Every row gives one point. Each copy is the shape, with its points in the same order, turned, moved and blurred by noise. Say if it was mirrored as well.

Shape, 7 rows:
[[ 2.9  6.2  1.0]
 [-2.2 -3.4 -2.2]
 [-2.4 -4.5  2.9]
 [-0.6  7.5 -6.2]
 [-3.1  1.4  0.4]
 [ 1.0  2.4  4.6]
 [-6.4  5.8  0.8]]
Copy 1:
[[ 3.8  2.9 -5.4]
 [-4.5  0.5  2.0]
 [-1.3  2.3  5.6]
 [-3.6  3.3 -9.1]
 [-1.7  4.7 -0.2]
 [ 4.0  4.2  0.0]
 [-2.1  9.7 -2.6]]
Copy 1 is: only turned
Copy 2 (7 x 3):
[[-0.5  4.7  3.0]
 [-0.1 -5.8 -2.1]
 [-3.5 -4.2 -4.8]
 [ 2.7 -0.6  8.3]
 [-3.0 -2.4  0.8]
 [-4.7  3.3 -1.3]
 [-6.1 -2.3  6.0]]
Copy 2 is: mirrored

Shape:
[[ 3.3  4.9 -4.9  3.4  5.2 -3.2]
 [-1.6 -3.2 -2.5 -6.9 -2.2  1.1]
 [ 5.9 -5.3  3.0 -8.8  0.4 -6.9]
 [ 0.6  3.3  2.2  4.5 -4.9  6.1]
 [-3.5 -2.2 -2.9 -0.9 -2.7  1.1]
 [ 1.4  6.8 -2.0 -1.6  2.3  2.4]
 [ 6.9 -1.2 -4.3  0.2 -2.0 -4.4]
 [-1.3 -2.4  2.6 -3.2  0.7 -2.1]
 [ 3.5 -5.2  0.7 -4.5  5.4 -1.2]]
Copy 1, 9 rows:
[[ 1.1 -4.3 -3.1 -1.0  7.9 -8.6]
 [ 2.4 -5.2  0.2  1.7 -3.3  3.3]
 [ 9.3 -6.9  6.5 -2.5 -5.1 -3.3]
 [-0.7  7.3 -2.0 -1.3  1.8  0.7]
 [-1.4 -2.0 -0.4  2.8 -1.5  0.3]
 [ 0.9 -2.8 -3.5 -3.5  7.0  0.3]
 [ 6.1 -2.6 -2.9  0.4 -1.8 -7.3]
 [ 1.2 -3.4  4.9 -0.4 -1.1 -1.7]
 [ 7.6 -5.0  5.9  2.8  1.7 -2.3]]
Copy 1 is: only turned
Copy 2 (9 x 6):
[[ -4.0   4.2  -4.4  -0.8   5.5  -0.5]
 [ -2.5  -7.5   4.1  -5.7  -1.6  -2.5]
 [ -1.9  -5.1   9.0  -5.1   4.3   7.7]
 [ -0.1   3.2  -1.2   0.7 -10.3  -3.4]
 [ -0.1  -5.6  -0.4  -1.6  -2.4  -4.4]
 [ -8.5   2.7  -0.1  -1.7  -1.0  -3.2]
 [  1.9   0.0  -2.4  -6.1   2.2   4.1]
 [ -2.0  -4.5   4.7   0.7  -0.2   0.8]
 [ -0.8  -1.4   8.2  -2.6   4.7  -0.4]]
Copy 2 is: mirrored
Copy 3, 9 rows:
[[  7.2  -3.9   1.8   2.3   5.4  -1.5]
 [  1.7  -0.4   1.9  -3.0  -8.2   1.2]
 [  4.1   2.7   0.5 -11.8  -1.0   2.3]
 [ -1.9   5.4   2.7   8.3   1.0   5.2]
 [ -0.9  -2.3  -0.9   0.9  -5.5   1.7]
 [  1.7  -0.3   6.4   2.9   2.4  -3.4]
 [  9.1   1.0  -0.8  -1.2   0.2   2.8]
 [ -1.8  -0.2  -0.3  -4.6  -1.4   1.0]
 [  2.8  -2.6   3.7  -7.7  -0.5   3.7]]
Copy 3 is: mirrored
Copy 4, 9 rows:
[[ 4.9  5.1  4.0  6.9 -2.4  2.6]
 [ 7.3 -3.6 -0.8 -4.8  0.0 -2.9]
 [ 7.6 -8.0  7.3 -0.8 -6.4 -6.1]
 [-2.8 -3.6 -4.0  0.3 -0.9  7.3]
 [ 2.9 -0.4 -3.2 -2.7  0.9 -2.0]
 [ 5.2  1.2  2.5  0.3 -0.8  6.5]
 [ 6.8 -3.0 -0.4  6.1 -6.0 -1.9]
 [ 1.6 -2.6  3.7 -2.0 -2.1 -3.5]
 [ 5.8 -5.3  6.5  1.5  1.2 -4.1]]
Copy 4 is: only turned

Shape (14 x 9):
[[ 5.1 -3.6  1.7 -5.0  9.3  0.7 -0.8  4.7 -1.3]
 [-1.1 -0.8 -0.5  2.8  2.9 -1.7  2.9 -0.8  6.9]
 [-0.3 -4.2  5.6 -6.0  3.3  0.5 -7.7  0.2 -1.5]
 [ 2.2  0.7  3.0  2.7  1.8 -2.7 -0.7  0.6  1.0]
 [ 2.3 -5.3  0.7  0.7 -2.9  3.6 -1.2 -6.2  4.6]
 [ 0.2 -7.8  8.5 -5.6  3.9  4.5  4.7  3.7 -0.3]
 [-3.1  2.1 -4.3  4.5  7.0 -3.8  5.7 -6.1 -1.2]
 [-1.0 -0.5  1.1  5.4  5.1 -3.0  4.5  2.7  0.8]
 [-1.3 -0.1 -6.4  4.0 -4.1 -0.1 -4.3  5.5 -2.7]
 [-2.5  5.4  2.1 -3.7  3.4 -1.2 -5.6 -3.4  2.8]
 [-6.9 -0.2  3.4 -5.9 -5.3  0.6 -4.7 -1.1  3.3]
 [ 4.5  2.1 -2.9 -2.5  6.0  0.9 -3.6  6.7  8.6]
 [ 1.6  4.7  4.5 -0.2  7.4  1.2  3.0 -0.5  0.7]
 [ 1.8  0.6 -2.0 -4.7 -2.3 -3.4  1.2 -3.6 -2.7]]
Copy 1:
[[ -1.7  -0.1  -6.1   6.0  -3.3   6.0   3.4  -6.6  -3.4]
 [ -1.9   5.1   0.2   6.9   0.4   1.7   0.6   5.5   1.5]
 [  3.1  -3.4  -5.6   3.5   4.4  -0.4   3.1  -4.5  -5.3]
 [  1.3  -0.1  -1.9   3.6  -2.6   0.6   2.7   2.5   1.7]
 [  4.1   5.3   4.9   6.1   1.5  -3.5   1.5   1.0  -4.8]
 [ -3.2   1.0  -2.1   3.7   1.2   5.8  10.3  -0.9 -10.3]
 [ -6.8   6.6  -5.8   7.3  -4.5  -6.0  -0.6   5.9   2.0]
 [ -5.3   1.1  -2.6   5.7  -4.2   1.0   4.4   5.2   2.7]
 [ -4.5  -4.7   5.4   0.5  -2.4  -3.9  -2.2  -1.9   4.0]
 [  3.1   0.1  -7.0   2.3   2.8  -1.3  -5.1   3.1  -2.0]
 [  1.3  -0.9   0.4  -2.6   9.0  -2.0  -1.2   2.8  -4.7]
 [  0.3   0.4  -0.7   5.8  -1.1  10.3  -5.9  -2.0   1.3]
 [ -0.3   1.5  -7.0   4.2  -5.6   2.9   0.7   4.9  -3.9]
 [ -0.2   5.8  -2.5  -2.4  -1.2  -4.9   0.7  -1.9  -1.1]]
Copy 1 is: only turned
Copy 2 (14 x 9):
[[ 3.9  2.1  6.8 -0.1  4.9 -4.8  5.0 -5.8  6.7]
 [-0.4 -3.6  2.9  7.8 -0.5 -0.1 -0.9 -1.1  1.9]
 [ 3.9  5.9  0.4 -3.5  5.7  2.4  1.4 -4.6  1.6]
 [-2.2  1.2  4.3  3.9  0.2  0.1  4.6 -0.4  0.2]
 [ 5.6 -1.9  4.0  1.4 -4.3  4.6 -2.2 -0.8 -1.4]
 [-1.2  2.6  9.6 -3.3  2.8  1.9 -4.2 -5.5  8.9]
 [-2.4 -2.5  2.5 10.2 -5.2 -6.3  0.3 -7.8 -2.9]
 [-5.4 -2.7  7.2  7.1  0.4 -3.2  1.9 -2.3  0.3]
 [-0.5 -4.7  1.6 -2.7  3.3 -7.2  1.8  3.7 -6.5]
 [ 0.5  2.3 -6.3  4.0  0.6  0.9  3.4 -4.5  1.5]
 [ 0.0  2.2 -6.2 -1.1  2.2  3.2 -5.1 -0.1  0.0]
 [ 4.7 -5.4 -0.7  3.5  5.6 -2.3  6.3  1.0  8.2]
 [-3.9 -1.1  2.7  3.9 -2.0 -1.2  5.6 -6.7  6.1]
 [ 1.8  5.0 -0.8  1.3 -5.1 -5.8  0.1 -0.2 -0.2]]
Copy 2 is: only turned
Copy 3 (14 x 9):
[[ -6.2  -0.2   6.0  -2.7  -0.4   7.1   2.1  -8.2  -2.7]
 [ -1.1  -6.2  -3.4  -4.2   3.9   4.4  -3.0  -1.6   0.9]
 [ -2.5  -4.5   4.6  -0.2  -9.0   5.2   1.7  -2.2  -0.3]
 [  0.6  -3.4  -0.2  -2.1   2.4   4.5   2.6   0.0  -2.0]
 [ -1.0  -5.7  -5.7   5.5  -1.8   3.1  -4.7  -1.0   0.2]
 [ -1.0  -0.9   0.4  -2.2  -4.8   2.4  -0.2 -13.9  -0.6]
 [  5.0  -6.6   4.2  -0.8  10.4   6.8  -2.7  -1.0   3.5]
 [  2.4  -5.0   2.0  -5.3   7.2   3.0   0.9  -4.0  -2.7]
 [ -2.8  -3.7   5.9   0.5   3.2  -4.8  -1.9   4.8  -4.5]
 [ -2.2  -4.2   2.8  -2.1  -2.6   6.6   3.2   3.7   6.4]
 [ -0.1  -2.2   0.3  -1.7  -8.9  -0.3  -3.1   2.8   6.1]
 [-12.1  -3.1  -0.7  -6.3   1.9   4.9   0.6   0.1  -0.8]
 [ -0.2  -2.4   1.6  -3.3   4.6   6.0   6.0  -4.9   3.8]
 [  1.3   3.5   3.1   3.1   1.0   4.4  -2.8   1.6   1.8]]
Copy 3 is: only turned
